Every row gives one point. Examples show where two turns around zero, p and q, send a point. Write where each new point lands after one turn and then the other. Backwards means that the second turn is done in reverse. Each puzzle has new turns, and all numbers are rounded.

Turn p:
[ 0.7 10.5] -> [10.4  1.5]
[ 20.0 -23.6] -> [-18.9 -24.5]
[-20.6  13.0] -> [ 8.4 22.9]
Turn q:
[-6.8 -7.3] -> [ 7.5 -6.6]
[  9.3 -23.2] -> [23.0  9.9]
[-2.5 30.5] -> [-30.4  -3.2]
Where do these land?
q, then p backwards: [-16.5 -18.7] -> [19.7 15.4]
p, then q backwards: [ 11.2 -15.3] -> [-13.8  13.0]
p, then q: [-15.2  17.0] -> [-18.7  13.0]
q, then p: [20.5 17.0] -> [16.0 21.3]

Turn p:
[ 10.1   0.8   1.3 -19.8] -> [-16.7  -0.2 -10.2  10.7]
[ -5.8  16.5 -19.2  32.4] -> [ 23.2  16.8   0.1 -30.1]
[ -8.3  -2.3  27.7 -15.7] -> [-19.2 -10.4  20.5  13.7]
[-10.4   2.0 -38.9  11.0] -> [ 29.0  26.2 -14.6  -2.9]
[  3.9 -18.7  31.4   2.8] -> [ -6.2 -32.7  15.0   5.1]
[ 10.5   1.7  -2.4 -10.6] -> [ -9.9   0.3 -11.0   3.5]
Turn q:
[  7.6 -20.1  37.1 -30.2] -> [ 9.3  0.2 49.9 13.1]
[-1.4 -9.1 -3.3 20.3] -> [  6.3   6.9 -15.9  13.0]
[ 6.2 17.8  0.8 16.4] -> [ 14.1   3.8 -14.4 -14.2]
[  8.2  -9.5 -16.5  -2.5] -> [ -5.7 -16.5  -7.0   9.1]
[-20.7  20.9 -18.2  -4.0] -> [-24.1   5.6 -12.7 -20.9]
Where do these land?
p, then q: [  0.3  28.7   6.0 -13.5] -> [-16.4  19.9   4.7 -18.8]
p, then q: [20.9 26.3  1.8  3.9] -> [-30.5  -1.1  10.8 -10.1]
q, then p backwards: [-14.8  -0.9   3.5  10.4] -> [ -3.1   9.9 -12.4  -9.0]
p, then q: [ -0.8  -1.9 -14.9  -2.0] -> [  2.5  -8.3 -10.1  -7.3]
p, then q: [ -5.6 -52.2   3.6   1.2] -> [ 30.2  -9.9 -16.8  38.5]

Turn p:
[  1.0   5.9 -18.5   4.3 -12.5 -15.0   8.7  14.1  -3.9] -> [-11.3 -18.4  -4.3  12.1 -10.6 -15.0   3.2  -5.0   8.1]
[ 16.7 -14.8  -7.5  10.3  11.6  -2.2  -9.7  -4.4  -7.4] -> [ 13.1   6.7  -1.3  -0.8   9.8 -13.4 -17.4  -2.9  12.7]
[-10.9 -16.5  -7.3  15.9  18.3  -8.5   2.0  12.0  16.7] -> [-17.3   3.1   5.2 -13.3   1.1 -17.2 -13.5  21.8   8.3]
[  5.4  -3.2  55.4 -20.8   4.4   4.4   0.0   5.8 -12.2] -> [  4.3  22.7  34.2   6.1   8.5  17.7  -2.0 -16.1 -37.1]
[  8.6   2.0  14.4  19.8 -70.0  14.9  -0.4 -21.5   1.3] -> [ 20.3 -47.0 -31.6  19.2  11.3  25.4 -10.0  -2.1 -37.4]
[  6.2   8.6  14.0 -10.6  18.8  14.6  16.8  -9.3  -9.2] -> [ 3.1 33.0 -2.6  8.4  1.7  6.0 11.6 -4.0 -8.7]
[ -0.8  -9.9 -19.1 -11.0  14.5  28.6  -5.7   9.3  -9.4] -> [ 13.0  18.7  -0.2   1.7 -24.8   9.1 -10.2   7.6  20.9]
[ -3.9  63.5 -14.1  13.6  -0.2 -13.2 -12.4  -5.3  21.5] -> [-27.0 -21.9 -10.9   5.3  29.5  18.3  40.8  -0.5  31.9]
[ -5.2 -19.6 -18.1 -14.4  -2.0 -12.7   1.5   1.1  19.4] -> [  8.2 -12.0   6.4 -17.2 -14.8 -20.7   6.6  15.7   2.3]
[-17.1 -16.0   0.8  -7.2  17.2 -10.9  -0.8  -1.6 -16.8] -> [ -6.5  15.2   5.4 -21.5 -11.8 -10.3  -9.1 -14.5  -1.0]
Turn q:
[  5.9  -1.4   0.0  35.2   3.2   1.1  15.8 -17.2  30.0] -> [ -2.1  -4.9 -18.9  -8.7   0.8  32.4  28.6  18.8  -6.7]
[-19.7  -3.1 -13.0  -6.6  10.2  -6.5 -31.5   2.4 -29.3] -> [-21.2  -3.9  31.8   7.7 -14.4 -10.1 -25.1   0.3  11.9]
[ 7.9 10.3 27.6  6.1  5.0 36.3 14.2  6.9  4.3] -> [ 19.9   3.8  -7.1 -13.1  13.6 -15.1  31.7   4.1  22.7]
[-35.3   1.1   1.4  -0.4 -11.6 -19.9  12.7 -18.8  -0.8] -> [ -0.5  -9.9   0.1   2.8 -39.4  -3.4   4.8   1.8 -24.5]
[ 17.6   6.7   7.6 -16.2 -14.8  24.9  -0.9  -8.3   8.1] -> [ 25.6  -8.2  -8.9 -21.9  15.3  -6.4  -5.2  -4.0   7.2]
[ -9.9 -29.1 -21.3 -28.6 -17.2  21.8  -7.2  21.3  -7.9] -> [ 12.8 -27.3   9.6  20.2   4.6  -4.6 -19.1 -38.1  16.9]
[ 21.6 -21.1  39.5 -12.2   4.9 -34.0   2.8   1.5  10.9] -> [-25.0  27.8 -41.7 -12.8   0.0 -10.8  -3.1 -20.6  -8.7]
[  1.0   3.0 -28.4   5.1  18.8 -13.2  -2.0  -0.2 -27.4] -> [-12.5  14.7  36.3  11.1   0.8  12.5  -9.4   0.7  -7.9]
[ 17.3  28.0  -8.9  35.5 -11.9  -8.1   2.1   4.4   5.0] -> [13.5 17.5 -6.8 10.5  6.7 21.5  0.0 39.0 -2.0]
[ -6.4   5.7  -4.5 -18.0  13.4  -2.4  -5.9   8.0   7.0] -> [-10.4  -9.7   5.7   4.1  12.0 -16.2  -3.3  -1.9  -8.9]
Where do these land?
q, then p: [-33.3 -19.2 -10.8  24.4 -15.2  15.5 -29.4 -15.3   3.0] -> [ 16.3 -26.0   7.3  -6.5 -16.7   9.1 -24.4  35.3 -23.0]
p, then q: [ 18.4  24.8   1.3 -20.9  15.4   8.8  13.1 -12.1  -7.2] -> [ 20.1  14.1   3.4  -6.0   8.0  10.5  24.8  17.9 -17.8]
q, then p: [ 18.2 -21.6  14.8 -16.4 -15.5  16.9  22.6 -15.0  -1.6] -> [ 36.9   8.2 -15.9   0.3   3.2  -8.3  27.9  -3.2   1.8]
p, then q: [ 2.8 -8.8 14.7 24.4 30.0 -9.2  1.7 22.5  6.7] -> [-28.0  -2.8  -1.8   8.8  -7.9 -29.8   2.6  24.5   2.0]
p, then q: [-28.1  13.1 -31.2  13.3 -18.7  18.7  -5.7  12.0  -3.1] -> [ 13.8 -43.4  -8.1  17.0  -2.9  17.0  -5.3 -10.2  11.7]
q, then p: [ 21.4  25.9  16.3 -16.9  -1.9  -9.0  15.7  -3.3  16.2] -> [ -1.1  12.6   5.8  11.0  -8.3 -18.3  13.4 -27.0  25.6]
p, then q: [-22.0 -19.8 -35.0 -10.6  -3.2  -4.7 -19.9  -2.5  14.4] -> [  6.9 -16.4 -28.8   7.2  12.0  -7.0 -23.2 -29.1  -9.1]
p, then q: [ 20.8 -25.6  13.9  25.7  -4.9  -4.5 -26.2  10.4 -10.9] -> [-38.1   1.8  -3.3 -20.1   7.0  -1.5 -17.8   9.9  23.6]
p, then q backwards: [  2.0  20.6  -4.4   0.6   2.4 -18.3  21.1  -7.5 -10.3] -> [ -6.0 -13.6  17.5  -6.7  15.7  -4.4  14.2  16.4   9.3]
p, then q: [ -0.1  10.6  20.3 -23.7  11.6 -14.2   7.0  10.7  -7.2] -> [ 10.2  15.3  -2.2 -15.5 -21.9 -13.9  17.1   6.3  -7.1]

Turn p:
[ -4.4 -32.5   4.0 -18.7 -22.3   3.4  21.7 -10.8  31.7 -13.5  20.4 -11.6] -> [ -3.6  -6.0   2.5  36.7 -25.9  29.0 -17.6 -28.6 -12.1  -6.6  -5.1  -3.0]
[ 16.9 -28.3 -10.4  -8.5  23.2 -16.1 -19.1   2.5 -18.9   0.9   8.8  16.7] -> [-27.4 -14.9  16.5 -13.5   8.2  -7.3  -4.1  16.3  -7.9 -26.7 -16.5 -16.6]
[ 12.9   8.1  18.5  -7.1  26.4  -2.4 -29.5  17.8  20.8   0.3  -3.2 -15.6] -> [-12.7 -16.1  -7.1  -5.5  13.7   9.1  32.3  -6.9  28.0   1.7 -23.5   1.8]
[  8.1  19.1   8.6 -17.5 -20.2 -12.1  17.5  -1.7 -11.7 -23.3  -6.9 -24.7] -> [-17.8  -6.0   3.2  -1.6 -12.5   9.9   5.6 -14.5  -1.2  24.8  37.7  10.6]
[ -2.3  13.6  -8.6   7.9 -22.5  13.8   2.4  -8.7 -10.3 -17.4 -34.1  18.0] -> [ 25.9   7.8   1.3 -19.7  -7.7 -18.4  -2.5 -12.0  -3.9  12.0  26.8 -21.3]
[ -0.6   2.9 -16.4  15.2   0.2  32.3  10.5 -10.1  -4.5  14.5   6.6 -22.1] -> [  1.4  34.4 -24.6  -3.2  14.0   8.3 -17.1  -7.4  -6.6   2.0  -2.3   7.9]
[ -6.4  22.5 -28.2 -18.5 -25.8  -5.6  21.7 -25.5  -6.4  29.4 -21.4 -33.0] -> [ 10.7  34.9   6.1  -9.3   4.4  17.9   7.6 -18.0 -18.3 -12.3  43.8  37.1]
[-17.0 -18.7  -6.6  25.0   5.7  -3.3   2.1  16.1 -16.6  -5.5 -14.1  15.9] -> [  0.9   7.5  -0.4  -2.0 -13.4 -37.3 -14.1  13.0  11.5 -11.0  -2.7 -10.5]
[-18.9  11.4  17.6 -12.5  25.6  13.6  20.5   9.0 -15.3  -3.8  10.7  15.5] -> [ -2.2  12.2  19.2  12.6   6.8   6.7 -11.6  29.4  21.3  24.2  -1.7  -9.1]
[ 23.4  -1.6  17.3  14.8  29.1 -13.2  -5.7  -1.9  27.5  16.3   1.7  -7.4] -> [-11.5  -3.0 -14.0  19.0  15.3  -1.5  39.2   3.2  -3.6  -6.1 -25.9   0.3]
[  6.3  20.0 -26.9   2.4  15.4  17.0   4.8  26.3 -13.0  23.9  14.5  14.4] -> [  7.1   3.4  -9.3  -2.8  45.3  -2.4 -20.4  24.5  13.0 -10.0   7.5   3.5]
[-15.2  -1.1 -15.7   7.1 -19.1 -26.8 -29.5 -20.0  10.1 -17.6   5.9  15.9] -> [ 18.0 -27.3  20.9 -14.4 -12.6 -20.3  -5.1 -18.5 -23.1  -2.4 -14.7  13.0]
[ 16.3   8.8  30.2  18.6  13.0 -12.3 -20.2   8.4   1.5 -14.4  10.2  -6.6] -> [-18.0 -23.6 -16.6  -3.9  -1.9  -9.4  22.1   7.9   4.3  22.8 -20.0   0.4]
[-19.2 -24.1  16.5  -8.2 -28.6  11.6   2.9  -1.5   5.1  10.1   0.9  24.5] -> [ 29.0  -3.3   2.5   7.6 -33.5  15.6 -14.5  11.6  -1.5 -12.3  -3.2 -13.9]
Turn q:
[ 23.3  -2.8  -2.3  -1.2  -9.8   8.2 -21.4  10.8 -16.6   1.9   2.1  -5.9] -> [-10.6  11.0   8.0  -2.3  23.1  -8.2   0.7  14.3  14.5  -4.8  15.7   4.8]
[-13.4   4.1 -10.2 -11.8  18.7  19.2  16.9 -11.9 -39.8  23.2   4.0  -9.1] -> [ 31.4  13.5   4.8  -8.2  -0.4  22.1   4.0 -28.5  18.0   2.1  29.6  -4.8]
[ -3.7  -2.4  -5.8   8.6 -18.1 -16.4 -11.4  -7.6  -6.5   3.0  33.1 -13.1] -> [  9.6  18.9 -20.4 -13.6  -0.8  -7.1 -20.3  23.0  11.1   6.1  -3.0  -4.5]
[  3.9  30.9  19.5  11.5  -7.4   2.1  19.3   2.8  18.7 -20.7 -14.9  41.2] -> [-11.5 -33.9  37.8   8.3 -22.2   4.8   9.7  10.0  -3.7  15.6 -29.3  -3.2]
[  8.3 -14.8 -32.2  -9.7   8.8  10.9   9.2  -1.1  -0.5  -4.1  15.4  -7.5] -> [  8.3  13.8   0.1   2.1  -8.4  -6.4 -20.6 -11.6   1.4 -17.0  15.2  23.6]
[  4.9  -2.9 -13.9 -19.0  -4.6  -8.3 -18.4 -27.6  -3.9  -5.8  -3.8 -22.7] -> [ 13.0  -8.7 -21.6   6.0   4.6 -13.3  -8.9  12.0   0.7 -19.3  26.6 -10.2]
[-31.7  33.6  -1.8  14.8   0.1  28.5   6.1  22.6  28.4  -6.1 -32.9  20.5] -> [-19.3 -18.6  32.4 -26.8 -29.6   6.6  36.3 -13.3 -18.7 -15.3 -22.7  -7.8]
[  2.1 -32.4  14.0   9.7   9.8   6.1 -11.7 -20.5 -10.1  -2.6  15.3  -7.4] -> [ 19.3   3.1 -20.7   4.0  23.9 -21.5  -3.7 -12.2  15.5   7.2  -7.5   7.5]
[-14.1  16.6  27.7   9.2 -20.4  -7.9  24.6  35.6  23.7 -36.3 -31.9  13.1] -> [-12.4 -14.2  30.5   5.4 -13.0   4.4  32.3  22.4 -49.3  15.1 -32.1   3.0]
[ 16.6 -11.8 -18.0  15.7  18.0 -13.7  -1.1 -14.9 -14.3  23.1   1.9 -23.5] -> [  1.8  23.2 -10.6   8.5  13.5  -8.4 -27.0 -21.7   6.2  -1.9  17.0 -22.4]
[ 14.3  -3.7  17.1 -14.0  12.0  -2.6  -3.3  -4.1   8.9  16.3  22.8 -19.2] -> [  3.9  11.4 -21.1  19.1  15.3  17.5  -7.9   2.7  15.8 -14.1 -10.3   0.4]
[  2.6 -24.5 -10.8 -11.9 -13.3  -1.5   0.0 -11.6  -3.8  30.5   0.0   0.2] -> [ -8.5  14.0 -25.5  10.2 -10.1  -5.5   4.0  -8.7  16.3   8.4  22.9   3.8]
[-13.3  10.0  16.7  -1.9   6.2 -24.6  -9.0  27.5  15.9 -22.6 -11.2  33.4] -> [-25.1 -33.8   6.3 -13.0   4.1  14.9   1.4  11.6 -27.9  17.9 -22.1  10.0]
Where do these land?
q, then p: [ 23.9  28.8   7.4 -26.8  -0.9 -22.0   6.5  16.6  13.8  16.1  -8.8   3.2] -> [ 10.8  16.7 -27.1  -4.0 -13.0  -6.3 -29.4  -0.9  27.8  13.5 -18.3   0.6]
p, then q: [-4.4 10.0 -4.8 12.1 28.5 10.2 11.3  9.3  0.4 -5.5 -0.7 15.1] -> [-14.9   3.1  -3.9   1.3  11.2  13.3 -10.7 -10.3 -14.2  -8.1 -12.8 -21.8]
q, then p: [ 11.3  28.3 -20.2 -19.7  -2.0  -0.6  11.4  -1.5  19.0  -9.8   2.8 -16.4] -> [ -5.1 -22.2 -20.1 -14.0 -17.2  -7.1 -18.8 -10.1  10.3  21.5   1.1 -10.4]
p, then q: [-17.4 -26.1   9.2  18.5  -5.0 -17.8 -24.7 -22.7 -21.3 -27.0  -0.7  14.1] -> [ -4.9   0.0 -22.5   8.2   6.6   2.3  25.9  32.2 -14.4  26.2  29.7 -11.5]
q, then p: [ 12.6  -2.8 -10.9  -3.7  -5.6 -13.3   1.1  28.4  27.3   4.8   6.6 -10.0] -> [ 17.7   0.0   8.3 -20.3  -3.2 -20.2 -15.9   3.7  19.9  17.1   4.9   6.1]
p, then q: [  6.4  19.9   5.4  22.9 -11.1  27.5  -6.1  -2.1  13.8   4.2 -11.3  16.8] -> [-11.0  16.0   8.3  22.6   2.1   1.7 -25.2  -5.9   4.7 -17.8  22.4  -7.4]
q, then p: [-37.6 -41.8  15.4  -1.3  -6.7   2.0 -10.3  -7.7 -26.5 -20.2 -23.5  -6.1] -> [-29.5   9.0  19.5  16.7  27.0   2.8  -3.0  28.8 -31.3 -26.2  21.6   0.4]
q, then p: [ 16.3  26.2  -7.9   2.1  -1.7 -14.9  15.0  19.3  -7.4  15.9   7.3 -33.3] -> [ -0.7   0.1 -22.9 -20.6  12.8   6.9  -1.9  -2.8  24.0  37.5  -1.7  12.4]
q, then p: [ 33.4   3.4 -25.3 -14.9   3.7   1.2  -1.4  11.0  -6.8  14.5  -4.2  -6.8] -> [  8.6 -13.7  -1.3   1.1   1.0  -3.0 -14.2   2.3   4.5  30.3 -30.0  11.4]
q, then p: [ 7.9 14.5  8.4 -1.4 -2.4 32.8 10.7 11.6 -6.7 -6.0 31.7 13.6] -> [ 25.0 -13.4  -5.3  15.2  -0.9   9.8  23.4  -0.9  12.7   9.5   1.6 -31.4]
q, then p: [-19.7  25.0 -12.2   2.4  -0.6  22.1  -7.8   1.2   5.5  21.1  18.9  23.3] -> [ 23.6  -5.8  10.0   9.7 -14.7  33.0  -0.6 -28.3   6.5  -0.7   7.5 -10.0]
p, then q: [-15.3 -36.2  24.2   2.7  15.3  -2.7 -19.0 -27.7  -4.9  -5.3  -1.7 -16.7] -> [  5.0  -8.3   7.8   0.6 -20.6  -0.5  44.1  17.8 -15.2   8.2  17.6 -19.8]
q, then p: [-17.2 -49.3  11.1   7.0 -11.5 -24.4  13.3 -35.5  -6.1  -2.7 -16.3   3.3] -> [ -7.8   8.2  -7.2  -2.1  16.8 -18.0   2.0  14.4 -43.1 -40.6  11.7  27.3]
